Each row of a before or after table is a point. One or more steps were done to the points. Then noise was added and the rows were shuffled. The steps act on columns, c1 being the first. Write out the steps. A step turns or swaps two columns, mirrors them in a line or flattens them onto one, adds a multiple of one to another, or multiplies or shifts one. Angles are multiples of 10 degrees, from the lower column toward the higher: turns from -170 to 170, lines from 10 to 170 but not 90. Use the fewest steps. Two steps may share a column if one is a turn and the other turns, adds or multiplies; they go together, in the order done. Otherwise the lowest column goes first.
In the rows, 128 means zero.

Before:
[[ 84 109]
 [136  92]
 [120 149]
 [112 116]
 [157  79]
 [112 145]
 [127 109]
 [127 167]
 [140 120]
 [118 139]
 [174 131]
 [171  78]
 [136 117]
 [ 78 105]]
After (14 x 2):
[[136  86]
 [118 149]
 [170  35]
 [138 109]
 [112 134]
 [ 83 151]
 [112 161]
 [172  85]
 [ 78 152]
 [120 157]
 [155  52]
 [126 170]
 [142 104]
 [125 111]]
Steps: add -1 times c1 to c2

Before (13 x 3):
[[164 161 178]
 [153 113 158]
 [131 141 141]
 [ 91 151 111]
 [111 193 159]
 [ 94 195 191]
 [ 62 130 152]
 [121 141 149]
 [186 146 158]
 [167 128 182]
 [124 150 113]
 [120 132 142]
 [134  86 157]]
After:
[[103 151 132]
 [124 150 133]
 [153 161 198]
 [155 127 203]
 [145 113 178]
 [168 145 177]
 [103 195 211]
 [124 131 161]
 [ 82 131 171]
 [133  85 177]
 [123 140 170]
 [116 193 180]
 [130 141 161]]
Steps: multiply c1 by 0.7; shift c3 by 20

Before, 13 rows:
[[133 169 140  95]
 [120 180 147  96]
 [136 154 134  92]
 [159 133 148  99]
 [138 157  92 136]
 [158 140 161 104]
 [119 124 137 110]
 [ 88 129 115 140]
 [ 77 135  83 132]
 [103 146 139  94]
 [109 128 117 137]
 [151 151 134  99]
 [166 139 112 103]]
After:
[[108 105  55 143]
 [ 97 113 139  70]
 [145 102 150  59]
 [110  91 154  62]
 [165 113 102 152]
 [112 107 140  56]
 [175 103  38 136]
 [ 97 126 194  80]
 [146 123 106 146]
 [117  76 166  65]
 [ 97 133 167  71]
 [ 90 129  96  79]
 [138 128 146  91]]
Steps: turn c1 and c2 by 160 degrees; multiply c3 by 2; multiply c4 by 2

Before (8 x 6):
[[109 161 112 103 123  76]
 [124 110 179 184 160 111]
 [158 122 196 133 172  77]
 [115 165 136 159 109 155]
 [142 141  82 121 139  71]
 [ 96 120 138 146  99 160]
 [128 160  86  93 164 141]
 [ 92 122 167 184 156 115]]
After (8 x 6):
[[123 183 177 114 159 119]
 [ 96 143 141 115  96 170]
 [160 133 195 125 166  81]
 [138 117  77 146 137  78]
 [129  84  85 162 165 155]
 [116 153 136 167 111 167]
 [ 98 183 165 127 161 124]
 [110 104 117 161 122  87]]
Steps: swap c2 and c4; shift c6 by 10

Before, 14 rows:
[[ 84 124 220 100  96 173  87  95 141]
 [143 121 150 112 141 121  98 146 119]
 [ 85  76 115 146 175 152 159 120 150]
 [121  99 149 124 138  96 120  86 133]
 [135 122 170 149 189 102 130  51 108]
 [179 148 167 180 146 176  76 135 149]
 [109 153 125 126 199  94 144 121  91]
 [158 107 155 138  74 153 119 142  77]
 [148 159 200 109  81  90 145 175 140]
 [ 63 135 171 168 170 123 101 149 114]
 [123 101 107 143 139 114 144  97 137]
 [119 155 148 178 127 118  90 113 128]
 [128 151 159 119 148 139 132  95 112]
 [ 62 175  89 102 196 130  78  99 102]]
After, 14 rows:
[[169 102 138 117 138 123 121 104 135]
 [141 150 136 116 201 125 143 142  94]
 [178 136  84 151 167  94 103 169 118]
 [167 174 177 112 197 149  79 181  98]
 [165 154 125 123 147 137 132 102 111]
 [123 158  47 104  79 136 146 106 139]
 [111 149  91 175 148 102  79  75 154]
 [154  76 147 149 175 121 157 165 148]
 [222 124  80 123  97 160  88 107 140]
 [121 119 101 113 143 138  99 115 117]
 [192 123 145 132 192 108 133  66 107]
 [112 105  95 140  72 124 119 101  78]
 [155 152 120 158 128  87  90 122 126]
 [139 101 164 133 141 115 147 124 138]]
Steps: turn c3 and c8 by 140 degrees; turn c1 and c8 by -130 degrees; multiply c6 by 0.4; turn c4 and c6 by -50 degrees

Before:
[[123 136 149 111 163 107 105  91 116 113 129]
 [161 116 114 117 138 138 144 116 169 125 150]
 [138 173 125 152 161 141  81 129 105 118 104]
 [114 171 146 104 142 142 147 151 144 172 126]
 [158 132 113 156 152 142 130 130 121 110  81]
 [111 119 168 152 136 144 119 143 147 111 159]
 [146 158 121 162 134  94  95 159 103 172  87]
 [136 164 143 166 102 134 135  96 125 164 128]
 [111 124 112 153 163 129 134 148 144 147 146]
 [104 154 145 116 121 117 134  92 163 106 152]]
After, 10 rows:
[[160 134 106 169 127  68 142 158 106 184  95]
 [119 125  86 111 139 180 163 120 167 136 149]
 [131 131 246 150 131 163 112 144 149 120 162]
 [104 126 179 107 130 159 117 155 141 181 120]
 [180 127 120 160 157 115 128 139 105 126 104]
 [151 128 190 114 171 102 119 106 114 127 122]
 [124 129 177 169 116 130 137  90 127 178 133]
 [121 124  82 148 150 144 110 158 145 162 149]
 [130 127  82 165 153 134 157 137 123 119  84]
 [120 130 178 111 142 150 101  94 162 115 155]]
Steps: turn c1 and c7 by 80 degrees; multiply c2 by 0; multiply c3 by 3; turn c4 and c11 by 10 degrees; turn c5 and c8 by 20 degrees; add 1 times c9 to c6; shift c10 by 10

Before, 10 rows:
[[ 88  90 160 176  77 100 187 100 142 149 173 153]
 [111  96 184 139  65 116 180  89 200 130 153 145]
 [145 153 149 150 125 188 108 173  89 115 120  91]
 [171 154 118 117  88 166 184 165 109 107 151 129]
 [119 111 127 179 114 140 152 118 193 144 154 131]
 [111 123 176 123  95 138 143 122 115 184 192 192]
 [119 157 155 173 137 149 148  91 143 118 143 130]
 [121 168 123 178 117 162  89 150 129  80 127 137]
 [129 123 188 148 149 109 130 158 113 140 178 184]
 [114 168 135 137 127 179 152 179 115 115 103 136]]
After (10 x 12):
[[117 157 159 143 122 156 126  94 136 143 138  91]
 [117 130 113 142  95 153 138 122 193 116 132 104]
 [114 172 123 190  52 148 168 124 108  92 137 150]
 [129 191 120 188 100 120 127 161 117 104 176 122]
 [126 126 166 154 123 107 123 149 130 196 118  84]
 [117 132 164 141 148 180 141 179 116 163 100 116]
 [ 89 158  89 167  63 165 110 105 142  71  99  97]
 [169 117 154 126  86 195 117 168 109 146 134 133]
 [143 146 150 100 138 141 157 169  89 185 130  86]
 [112 181  95 141  68 166 105  86 202  99  88 144]]
Steps: turn c5 and c11 by 50 degrees; add 0.5 times c1 to c11; swap c2 and c3; add -0.3 times c9 to c4; turn c4 and c12 by -70 degrees; turn c6 and c7 by -60 degrees; turn c7 and c10 by -130 degrees

Before, 12 rows:
[[169  94 111  90 124 120 112 131 136 112 116 146 122 166]
 [114  94  69 114 102 113 167 132 100 134 110  88 123 112]
 [137  94 123 130 140 125 136 117 119 108 122  45 140 138]
 [141 105 143 100 159 121 144 121  94 139 117 120 137 104]
 [116 125  64  89 112 181 150  94 154 151 147 152 141  98]
 [ 95  89  94 102 132 132 120  86 164 152 104 106  64 179]
 [124  84 128 129 148 155 134 146 136 126  91 115 113  90]
 [ 98 186 100 226 143 110 154 154 149 159 101 153 142 105]
 [105 114 130 117 151 112 113 116 172  10 140 140  45 188]
 [123 170 106  95 108 152 111 155 127 146 122 122  47 107]
 [ 91 111 131 105 129 138 129 165 139 136 122 118 102 144]
 [118 158 124  96 123 126 155 137 177 157 109  91  85  89]]
After, 12 rows:
[[122 175 144 117  79 121 114 114 136  13 120 141  17 171]
 [167 143  92  97 140 107 108 156 160 148 105 119  26 103]
 [ 99 182 101 104  84  79 121  83 158 154  83 111  41 144]
 [ 98  98  95 115 131  41 166 134 144 134  91  83 119 102]
 [129 110  27  91 151  65 151  94 185 145 127 150 146  99]
 [100 100 143  98 166 146 146 122  44 139  94 123 136 149]
 [ 92 119 127 128 123 123 138 117 104 106 104  42 145 143]
 [161  91 125  92 165 120 156 134 188 155  89  92  71 114]
 [ 86 137 107 130 173 143 130 144 105 126  67 114 106 135]
 [125 167 120 106 112 132 124 167 133 145 104 117  91 132]
 [198  99 121 228 155  78 151 149 126 163  82 153 144 131]
 [ 83 126 121  92  95 103 113 129 145 112  97 147 119 137]]
Steps: turn c1 and c2 by -110 degrees; add -1.5 times c7 to c2; multiply c3 by 1.6; turn c3 and c6 by 60 degrees; add -1.5 times c5 to c9; turn c5 and c14 by 70 degrees; shift c11 by -20; multiply c13 by 1.3

Before:
[[181 153  99 160 117 133 159 135 134 159  95 126 153  89 112 138 194 149]
 [108 115  99 135 140 151 111 134 128 104 105 136 117 167  95 106 128 140]
 [146 116 116 166 144  59 139 149 141 182  76 164 118 111 131 159 166  69]
 [112 128 115 169 177 120 136 152  94 140 127 170 101  98 137 171 104 120]
 [ 78 136  93 104 102  59 147  84 113 160  59 105 190  48  85  83 129 174]
 [162  97 106 106 113  71 167  97 130 163 112 133  84 122 178 112 153 115]
 [109 124 133 109  71  86 189 120 115 162 124 140 118 115  91  98 167 139]
 [149 139 123  93 148  41 142  99 124 159  79 116 127 133  70 101 125 155]
 [141  89  87 170 145  96 146 118 101 115 166 135 164 112  78  98 104 172]
 [182  67 108  81 101 132 188 120 139 173 155 143 140 155  77 132 164 124]
 [ 50 120 170 150 142 136  81 138 129 118 128 156 118 129 136 141 156 152]
 [ 51 178 134 157 159 155 153 128 152 174 187 174 126 106 108 109 162 150]]
After:
[[129 139  90 116 182 159 113 144 137 158  93 125 143  89 112 131  66 157]
 [111 167  74  79 137 151 135 132  99 113 165 136 147 112  77 102 157 182]
 [145 213 103 155 188  86 132 149 131 171 154 142 139 154  77 140  96 128]
 [127  98 184 125  49 152 142 126 143 118 126 156 113 129 136 129  98 145]
 [ 84 135 112 102 104 157 127  98 171 141 127 170 106  99 136  94 144 112]
 [138 179  99  91 162  79 127 167 113 163 111 134  92 122 177 129 117 101]
 [110 115 135 136  46 167 107 142 110 173 188 174 118 106 109 153  97 149]
 [162 138  83  81  84  74 118 169  84 161  59 104 169  49  87 115 143 192]
 [187 178 134 102 118  90 112 150  99 161 123 139 117 116  90 114  94 136]
 [106 132 123  70 147  55 122 154 100 159  78 117 118 132  72 125 143 153]
 [109 144 113  51 144 127 130 120 161 180  79 164 140 110 132 141  85  70]
 [119 121  93 143 107 144 137 122 107 104 107 135 115 168  96 126 128 136]]
Steps: turn c1 and c5 by 100 degrees; turn c2 and c7 by -130 degrees; multiply c7 by 0.4; multiply c3 by 1.3; mirror c4 and c6 in the line at 60 degrees; turn c8 and c17 by -160 degrees; swap c9 and c16; turn c13 and c18 by 20 degrees

Before (13 x 24):
[[167 131  85  92 161 144 126 113 152 124  80 114 101 128 141 125  49  99
  180 123 129  92 120 162]
 [190 111  92 119  94  85 192  90  99 169 150  87  98 119  76  81 135 159
   82  93 169  94 136 125]
 [175  87 117 173 148 105 185 128 147 119 140  96  79 114 109 112 159 147
   86  96 134  99 126 133]
 [141 132  96 146 154 134  91 133 120 121 133 158 109 120  93  95 102  68
  171  88 147  70 118  92]
 [162 170 183 123 123 151  53  66 157 156 159 143 178 118 157 157  96 168
  103 107  87 184  99 145]
 [122 141 164  96  95 169 110  87 147 176 178 178 192 101 147 197 112 174
  108 133 113 120 131 151]
 [145 163 127 118  78 172  96 106 154 189 159 139 187  51 159 156 133 169
  116 121  66 151 111 102]
 [157 145 131 129 144 126 165 116 144 111  67 160 121 118 108 101 103 107
  176 121 159 144 130 125]
 [153  82  75 134 132 103 162  94 136 177 136 108 148 108 115 125 120 126
   45 126 176 130  95 122]
 [171  88  87 148 155  78 185 121 110 142 108  71 133 156 108 124 112 182
  106 103 171 103 137  83]
 [182 163 134 138  87 142  70  57 168 151 194 156 168  74 159 200 126 118
  147 142 119 134 118 105]
 [126 107  70 129 122 107 108 128 155  65  88 135  93 164 113  79  66  95
  178 143 134 121 153 139]
 [164  84  89 120 123  76 160  78 125 143 100 125 115 133 121 139 147 127
   88  59 122 114 139 111]]
After, 13 rows:
[[154 135 116 119 162 172 193  91  99  89 152  87  97 125 163  80 161 159
   83  93 173 122 132  92]
 [142 118 141 123 107 128  53  67 162 169 157 142 180 118  85 155 122 171
  105 106  84  80  96 112]
 [144 152 100  90 118  94 126 110 149  83  77 112  99 131  61 123 169  98
  181 123 128 114 121 145]
 [133 142 107 121  78 173  97 107 152 147 159 140 193  54 115 158 103 164
  114 122  68 110  85  60]
 [152 137 112 136 106 164  72  62 166 137 193 155 168  72 104 198 106 113
  143 145 122 139 102  96]
 [138 135 118 134 155 130 159  98 134 124 134 106 149 110 130 125 144 123
   49 121 173 112  88  84]
 [126 116 138  94  80 152 108  89 149 103 177 178 192 100 105 198 119 176
  109 132 116  89 122  97]
 [131 147 103 147 124 103  90 129 119  83 133 160 109 119 132  97 168  69
  169  87 150 179 111 118]
 [139 132 127 120 177 141 156  78 126 116 101 126 118 134 147 137 121 126
   88  54 122 137 138 107]
 [138 130 122 130 133 116 164 113 145 145  67 155 120 120 121 102 162 104
  178 123 160 132 129 144]
 [145 119 140 170 156 115 183 131 147 101 143  99  82 110 164 112 124 147
   86  94 136 138 124 137]
 [129 147 101 129 147 137 109 132 155 129  88 136  92 165  88  77 181  95
  175 140 135 150 166 188]
 [148 131 121 152 179 111 187 124 109 119 105  72 136 156 128 122 156 181
  108 102 171 170 145  98]]
Steps: multiply c1 by 0.4; flatten c2 and c3 onto the line at 130 degrees; mirror c5 and c6 in the line at 140 degrees; turn c10 and c24 by -60 degrees; turn c10 and c22 by -110 degrees; add 0.3 times c14 to c23; turn c15 and c17 by -130 degrees
